Rows are points. Examples show where two turns around zero, p and q, send a point. Where does a point land after both, in the order given? Backwards means that the second turn is done in reverse. Each puzzle has new turns, and all numbers are rounded.
In the rows, zero is written as 128.

Turn p:
[138 103 129] -> [150 142 121]
[167  85 132] -> [166 172 125]
[135 126 164] -> [148 125 159]
[ 54 176 128] -> [ 89  49 125]
[136 107  73] -> [118 155  76]
[138 171 142] -> [ 98 125 163]
Turn q:
[173 104 112] -> [145 104  83]
[181 133 131] -> [161  90 111]
[167 186 151] -> [180  93 167]
[ 82 123 116] -> [103 168 137]
[ 76 118 110] -> [ 99 176 132]
[ 90 104 148] -> [ 81 137 137]
Where do these land?
q, then p backwards: [135 187 151] -> [133 126 191]
q, then p backwards: [ 89 121  75] -> [181 110  93]
q, then p: [103 135 145] -> [135 103 145]
p, then q: [ 92 122 104] -> [123 153  92]
q, then p: [153 104 158] -> [159 125  94]
q, then p: [196  99 136] -> [154 167  71]

Turn p:
[124  82 135 132 139 140] -> [122 120 130 176 130 138]
[134 118 128 141 120  87] -> [122 147  95 133 109 114]
[145 162 113 149 150 107] -> [143 141  93  96 147 135]
[149 103 142 101 113 169] -> [115 128 175 156 149 112]
[ 97 132  85  55 118  95] -> [ 61  78 120  92 106 106]
[116 156 157 133 133 147] -> [144 141 155 110 124 155]
[131 142 136 185 122 151] -> [190 141 129 133 131 135]
Turn q:
[151  97 150 150  67  96] -> [135  81 171 157 114 173]
[133 124 108 177  91 110] -> [135  78 141 164 150 128]
[139 114 118  96 138 149] -> [ 94 145 130 111 113 122]
[ 89 176  94 140 108 107] -> [171  95 124 125 139  74]
[104 121 141 121 139 148] -> [132 163 135 132 127 120]
[118 150 121 122 139 109] -> [147 122 117 106 134 117]
[150 143 151 105 172 170] -> [107 176  82 120 107 136]
[139 100 141 112 170 135] -> [103 164 123 107 139 153]
Where do these land?
q, then p: [119 126 134 119 165 135] -> [121 118 129  93 141 136]
q, then p backwards: [156 141 172 134 125 124] -> [ 95 122 143 158 152 116]
p, then q: [120 116 128  31  63 110] -> [213 138 209 110 122 135]
q, then p backwards: [114 153 105 161 151 121] -> [161 125  90 146 137 132]
q, then p: [104 120 124 153 109 144] -> [148 156 107 134 123 142]
p, then q: [152 133 114 136 146 148] -> [115 143 105 113 147 139]
q, then p: [131 107 120 163 136 113] -> [134 124 123 147 147 163]

Turn p:
[ 83 139  93 136 117 108 105 100  97] -> [139  84 164 117 104 167 105 140 127]
[115 116 165 140  84 106 146 189 144] -> [ 84 170  93 110 106 162 163 116 111]
[215 157 131 121 124 107 101  95 131] -> [115 153 115 158 128  83  64 172 157]
[119  87 149 127 137 170 136 138  95] -> [118  91 120 130 124 100 179 111 126]
[140  95  89  52  35 103 123 164 168] -> [128 170  83 117 121 200 161 168 222]
[122 174 155 156  91 202 149  89 135] -> [133 154 190 173 120 103 173 169  89]
[108  88 148 120 118 134 114  99 153] -> [130 104 107 168 150 155 148 135 123]
[120  97 127 143 180 115 105 219 153] -> [125 146  85 112 119 134 125  24 134]
[150 173 163 100 177 146 133  98 103] -> [170 121 119 126 127  60 109 155  94]
[ 90 132  84 156 176 100 150 101 106] -> [139  84 172  87 158 142  92 106 106]
[146 152 103 158 170 116 146 115 122] -> [127 130 161 109 152 102  86 113 117]
Turn q:
[163 153 140 123 116 166 117 124 125] -> [112 154 148 139 115 160 112 123 156]
[157 151  96 172  95 131 116 111 133] -> [102 103  98 153 136 167 125 138 165]
[ 83 181 157 134 114 121 161 121  89] -> [185 139 156 155 141 131 164 173 144]
[147 126 105 142 167 126  67 159 136] -> [124 102 101 114  67 150 102 104 111]
[104  81 131  49  96  80 171 181 157] -> [127 137 145  88 160  62 202  60 108]
[ 98 148 164 111 102 106 129  70  94] -> [127 167 136 143 137 121 170 197 122]
[141 115  71 130 186 159 112 126 166] -> [109  81 125  77 108 127  65 118 134]
[110 115 148 165  99 161 116 116 149] -> [101 115 143 185 130 115 111 136 129]
[119 159 202 124 141  68 178 106 105] -> [194 197 104 140 147  91 156 164 138]
[159  52  66 131 164 161 112 167 126] -> [100  85 123  87 138 156  74  67  75]
Where do these land?
p, then q: [173  93 135  75 124 162 125 160 152] -> [134  87  90  97 150 104 120 122 188]
q, then p backwards: [140 120 162 121 130 179 182 168 116] -> [125 154  78 160 168 148 128 124 178]
p, then q: [170 126 128 152 128 123 124 167 148] -> [130 106 124 128 108 114 145 174 157]
p, then q: [150 114  91 174 105 189 139 114 191] -> [182 143 115 174 117  85  76 163 165]
q, then p: [139 170 124  89 124 118  70 123  94] -> [135 167 147 115 109 129 195 161 136]
p, then q: [ 98 141 106 152 159  75 155  86 133] -> [126 160 154 111  81 148 101 131  73]
q, then p backwards: [129 152 149 135 124 111 104  53 124] -> [168 143 156 101  67 113 134 111 127]
q, then p: [ 34 174 106 124 188 111 126  92  98] -> [ 77 164  48  88 103 102 159 110 182]
p, then q backwards: [ 72 168 151 110  85 105 132 184 118] -> [151 149 126  85 157 100  64 138  77]
q, then p: [119  86 143 153 163 160 130 119 159] -> [116  91 108 146  89 149  87 117 127]
p, then q backwards: [141  69 161 167 113 132 154 131  87] -> [114  87  90 113  76 114 100 109 163]
p, then q: [171 123  79  84  92  72  94 139 117] -> [ 72  83 149 123  75 101 135  86 161]
